Rows are points. The ring and each string are closed loops that go straight from each point to the next, and from the last back to the first. Before rounding, they use only three directions, however many columns there are. How many times does the string pass through the ring? Passing back the other way cancels.

Ring (10 x 3)
[[-51  -8  18]
 [-38   4   6]
 [ -3  24  -3]
 [ 32  38  -3]
 [ 50  42   0]
 [ 65  36   8]
 [ 51  17  19]
 [ 31   6  25]
 [ -7  -7  31]
 [-40 -12  30]]
String (30 x 3)
[[ 39  44  11]
 [ 75  66   9]
 [ 56  49  13]
 [ 37  26   7]
 [ 58  46  11]
 [ 84  68  10]
 [ 76  54  -1]
 [ 41  19  -9]
 [ 22  19   3]
 [ 19  30   5]
 [  9  44   3]
 [ -6  29   8]
 [-26  22   8]
 [-61  11   9]
 [-71 -10   6]
 [-21  -6   5]
 [-16   2  13]
 [-11  -3   8]
 [-28 -15   8]
 [-12   0  12]
 [-13   4  15]
 [-16  -2  10]
 [-29   4  16]
 [-53   6  17]
 [-70   7   5]
 [-43  15  -7]
 [-16  36  -2]
 [ 13  29 -13]
 [ 23  17  -8]
 [ 16  16   7]]
Times through: 3

Ring (7 x 6)
[[ 12  -1 -17 -19  -1  32]
 [ 17  17  -6  -7   8  34]
 [ 10  22  19  14   4  16]
 [ -4  28   1  27   3  -8]
 [-16  19 -24  25  -3 -24]
 [-16 -24 -18  -4 -23 -14]
 [ -4 -41  -9 -28 -26  14]]
String (32 x 6)
[[ 19  16 -48 -25  13  42]
 [ 13  35 -47  -5  19  26]
 [  5   5 -10  -4  -2  16]
 [ 10 -18  18 -15 -13  29]
 [ 17  -7  20 -15  -6  38]
 [ 27  26  10  -5  14  46]
 [ 24  50  -6  10  25  36]
 [ 16  43  -7  13  19  24]
 [ 22  43  21  18  18  31]
 [ 15   8  45   9  -3  26]
 [  5 -12  32   0 -15  16]
 [  2   2   9   5  -7   9]
 [  0  42 -25  24  14  -3]
 [ -4  67 -21  47  23 -17]
 [ -9  47  -5  45  10 -23]
 [ -9  -1  21  20 -14 -12]
 [ -6  -6   8   7 -13  -3]
 [ -8  19 -21  17   0 -11]
 [-15  37 -45  30   8 -27]
 [-23  32 -52  31   3 -38]
 [-26  -2 -32  17 -15 -36]
 [-17 -36   3  -4 -31 -13]
 [ -5 -19   2  -5 -18   3]
 [-10   4 -35   3  -5  -8]
 [-19 -25 -43 -11 -21 -16]
 [-18 -73 -12 -35 -45  -3]
 [-11 -95  21 -48 -56  13]
 [ -2 -52  19 -27 -33  16]
 [  0  -9  -3  -6 -11  10]
 [  2  -4 -35 -16  -4  15]
 [  8 -10 -44 -31  -3  30]
 [ 14 -28 -16 -41 -12  43]]
Times through: 3
String (25 x 6)
[[ -3 -10  34  10 -17   1]
 [-12  24   9  36  -3 -23]
 [-15  56 -42  45  16 -33]
 [-13  38 -40  30   9 -24]
 [ -7  -4  -5   5 -11  -4]
 [-16 -26   3   2 -26 -15]
 [ -7 -33  15  -9 -27   2]
 [-22 -53  -4 -13 -39 -17]
 [-23 -48 -27 -18 -35 -18]
 [-12  -8 -44  -7 -10  -7]
 [ -6   2 -41  -6  -4   1]
 [ -2   9 -38  -3   0   5]
 [  1 -44  21 -24 -29  20]
 [  8 -53   9 -42 -28  36]
 [ 16   5 -47 -30   7  40]
 [ 10  31 -45  -3  16  21]
 [  5  10 -16  -2   1  16]
 [  9  26 -25   2  11  19]
 [  9  -4   9  -7  -7  23]
 [ 18 -15  42 -13 -11  39]
 [ 22  14  36   1   3  38]
 [ 21  48  19  21  20  28]
 [  4  31 -14  15  10   7]
 [  2   2  12   6  -7   9]
 [  2   1  44  18 -12   4]]
Times through: 4
